Each row of a before or after table is a point. The points were changed in one or more steps. Then noise was added and the rows were shuffled. The steps act on how far a point lies along the listed directions, d1 being the first. What was done? A step turns or swaps two directions, mirrors them in a line or flattens them onto one, adds a multiple of one to another, or multiplies one. Angles are multiples of 10 degrees, from the lower direction toward the higher: turns from -170 to 170, lines from 10 to 170 but not 90. Use the fewest steps. Two steps may share a direction if one is a turn and the other turns, adds or multiplies; they go together, in the order done. Otherwise the lowest direction goes first.

Directions:
(1): [ 13 -25 -62]
(2): [ 54 -34  26]
(3): [-41 -54  13]
Before:
[[-26  28 -55]
 [ -1  15  53]
 [  0  21  64]
 [ 21  14  58]
 [-16  -1 -14]
 [ 58  40  63]
 [ 16 -12  20]
 [ 21 -13  61]]
After, 8 rows:
[[ 47 -30  11]
 [ 57 -31  11]
 [122  39 -45]
 [-21  -4  18]
 [ 10 -20 -15]
 [ 62 -22 -13]
 [-17  63  30]
 [ 36 -57 -24]]
Steps: turn d1 and d2 by -90 degrees; multiply d3 by 2

Directions:
(1): [ 35   0 -76  14  53 -18   7 -47]
(2): [ 55 -12 -32 -25 -39 -28  46  58]
(3): [-60  50 -19 -49 -10 -25  50 -22]
(4): [  0  35  13  36  -6 -92 -36  10]
(5): [ 44  46  12 -73  20  10 -51   2]
Before, 14 rows:
[[ 57  32   2 -62  43  10 -70  -4]
 [-50   8  36  39 -18 -13  16   6]
 [ 51 -50   0 -30 -15  53  -2  28]
 [ 65   1  -7 -54 -23 -68  24  59]
 [ 25 -47 -13  40 -11  25  19  41]
 [ 34  40  -8 -43  46  -3 -30 -29]
 [  7  16  25  32  13 -59   5   7]
 [ 25   0  18 -22 -48  19  18  48]
 [ 56  40 -23 -87  45 -12 -32  -7]
 [-31   2  23   0 -18 -10  -4  -3]
 [  0 -12  -3  -5   6  48  41  -3]
 [  1  -3 -15   3 -20 -36  18  15]
 [ 18   0  10  15 -14  -6  12  15]
 [ 10  81  29 -74  15   1 -62   3]]
After:
[[  91   34  -36  -87   75   -3  -72  -26]
 [  57   74  -29 -105   68   -2  -73  -27]
 [  13    7   47   -6   -3   53  -54   -1]
 [  -6    7   26   24    4    2   -5   -3]
 [  54  -18   54   15   54   -2 -103   -2]
 [ -60  -21   12   53    5   43    8  -23]
 [  -2    2   18  -15  -28  -16    0   24]
 [  66   48  -34  -60   50  -17  -15  -20]
 [ -13   -8   18  -33   29   72  -37  -40]
 [  92   99   -3 -119   29  -11  -81   27]
 [   3  -22   -1    7   -1   49   41    1]
 [   1   10   25   33    6  -56    6    2]
 [ -24    0   35   21  -47  -22   33   41]
 [   5  -24    8   40   -8  -13  -21    9]]
Steps: turn d1 and d5 by -20 degrees; multiply d5 by 1.6; turn d2 and d3 by -120 degrees

Directions:
(1): [-40 -67  17  11   6   9 -26  16  36 -65  76  12]
(2): [-25  25 -24 -50 -33  71  46  22  71   1  -3 -27]
(3): [-40 -34 -83  32 -27   5  30  28 -35  47  19  44]
(4): [  9  16 -15 -50  80  -3  36  30 -47   6  62 -34]
(5): [ 40   6 -67  30   7  11  -9  42 -14 -87 -40 -26]
Before:
[[   8   45   12   43  -78   18   -7  -28   -4   51 -112    8]
 [  26  -19   74   -9  -16   -6  -34   -7   57  -21   16  -22]
 [  -1   16  -30  -26  -16  -16   24  -17  -46   -2  -30   -7]
 [  -5   -3  -46   -2   -4   -7   38  -10  -51  102   -9   25]
 [  23  -34  -14    8   19  -27  -17   -1  -15   23   19   21]
 [  55   40  -60   31  -21    4   18   23  -29    9  -80  -20]
 [  28  -54   25   89   19  -55 -104   16  -11 -121    5   30]
 [  10   47  -46   -3   11    1   17   15  -53   23  -40  -13]
 [ -12   49  -13  -36  -26    6   44    4    7   66  -17   20]
 [  -9   -3   -4   24  -69   46  -32  -39   44   26  -56   20]
 [  49   48   76   -1   17  -38  -27  -54  -16   13  -60  -13]
 [ -23  -22   14   44  -80   20  -19   31   37  -71  -27    7]
 [  33   46  -10  -35    7   21    8    0  -26   -4    5  -18]]
After:
[[  50  100   26  -50   55    6   39   -4  -72   53  -43  -66]
 [   5   53  -24   -5  -35   27    7   -1   10    3  -74  -17]
 [   0  -16  -46    0   51   14  -10   74   -2  -90   58  -12]
 [  14   15  -31   16   47  -52   25   -7 -114   78    1   24]
 [  33  -32   17   16    8  -35  -41  -18    1    3    1   21]
 [  54   82  -51  -37  -26   66   57   38   41   -5  -80  -68]
 [  -4   36    6  -65   13   53   49   69   19  -65   30  -72]
 [   2   23  -44   -4  -51   39   11    6   -2    8  -11   14]
 [   3  -44  -15   -2   26  -22   13   36  -36   34   76    4]
 [  15   45   34  -16  -11  -33    1  -25   -8   46  -32   22]
 [  -3   23  -16  -27  -36   -2   18  -27  -15  -13  -47  -12]
 [  38   50   17  -61   66   29    8  -18  -27   27    7  -52]
 [  48   11   71   19   -7  -47  -45  -73  -19   39  -63   12]]
Steps: add 0.3 times d4 to d1; turn d3 and d4 by -150 degrees; add 1.5 times d5 to d2

Directions:
(1): [-63 -83   3  18 -18  75  21 -17 -53  11  -8  -4 -19  56  -1  36   2 -54
  29  46]
(2): [ 26 -15 -46  38   6 -53  19 -74  44  -4 -13  18 -79  23   3 -23 -13  31
  66  55]
(3): [-93 -19 -36 -68  67  -6 -46 -11  42  27   6  22  -4  16  36 -40   6  -7
  30 -53]
Before, 11 rows:
[[ 50  -9 -31  36  -1 -41  25 -50  42 -22  -5   4 -39   5   5 -31  13  33
   32  36]
 [121  92   2  41 -38 -86  34  -6   8 -33   3  -1  -6 -57 -35 -20  10  62
   -8  27]
 [ 10  53  14 -69  19 -14 -28  22  36  15  29 -17  35 -41  13 -39  17  40
  -45 -81]
 [ -6  33  65   2  14  25  -6  64 -23  -9  13 -28  64 -21 -18  14   0 -15
  -79 -61]
 [  7   9 -41   8  56 -81  -5 -45  70  19  18  27 -47   3  18 -58   0  27
   47 -25]
 [ 40  28  48 -12 -36  58   3  93 -45   1  46 -40  91 -41 -20  17   8  -6
  -79 -43]
 [ 88  37   8  49 -11 -67  41 -12  15 -35   3   5 -33 -40 -27  -6 -24  40
   -2  35]
 [ 45  25 -19  15  34 -52  -4 -22  47  11  14  12 -30 -14   7 -30 -26  29
   25   6]
 [ 85  27  -2  76 -26 -36  34 -36  44 -27 -19 -17 -32 -24 -12  24 -13  50
   40  43]
 [ 74  22  -4  42 -44 -68  34 -49   4  -6 -13  24 -47  -6 -31  -9  -2  19
   28  62]
 [ 93  58  -3  41 -29 -41  24 -34   8 -16 -15   3 -12  -2 -17  -4  -6  54
    1  35]]
After:
[[ 27  20 -40   5   7 -39   2 -68  31  -1 -16  24 -39  27   4 -25  -4  42
   48  27]
 [-12   4 -20 -17  54 -20 -19  -9  36  26  18  14 -14  -1  17 -33 -20   5
   24 -18]
 [ -6  -7 -38  -9  14 -74   3 -70  42  16  -7  43 -65  17   1 -43  -1  10
   62  28]
 [-61  -5 -18 -37  72 -22 -29   1  40  35  27  20   6   4  29 -47  11 -10
   18 -72]
 [ -4  -8 -37  30  32 -34   5 -64  80   1 -24   2 -54   7  20  -5 -12  42
   86  15]
 [119  17  31  70 -82  24  51  30 -39 -20  33 -39  21 -24 -41  25  -8  17
  -32  51]
 [ 40  35 -43  24   0 -75  22 -57  31 -16  -3  20 -53  -7  -5 -39  12  45
   61  35]
 [ 62  24  66  66 -26  14  33  28 -35 -28   2 -32  18 -16 -43  32 -11   2
  -58   8]
 [ 30  30  40 -25 -23  22   7  25 -13   4  24 -28  37 -23  -8   0  16  20
  -52 -36]
 [ 12  -5 -23  15  33 -67  22 -44  43 -14   4  22 -67  -2  -4 -35 -24  27
   46  27]
 [-25 -27 -43 -17  36 -21  -7 -45  56  -4   2  13 -28  18  28 -45  14  13
   42  -6]]
Steps: multiply d1 by 0.4; turn d2 and d3 by 60 degrees
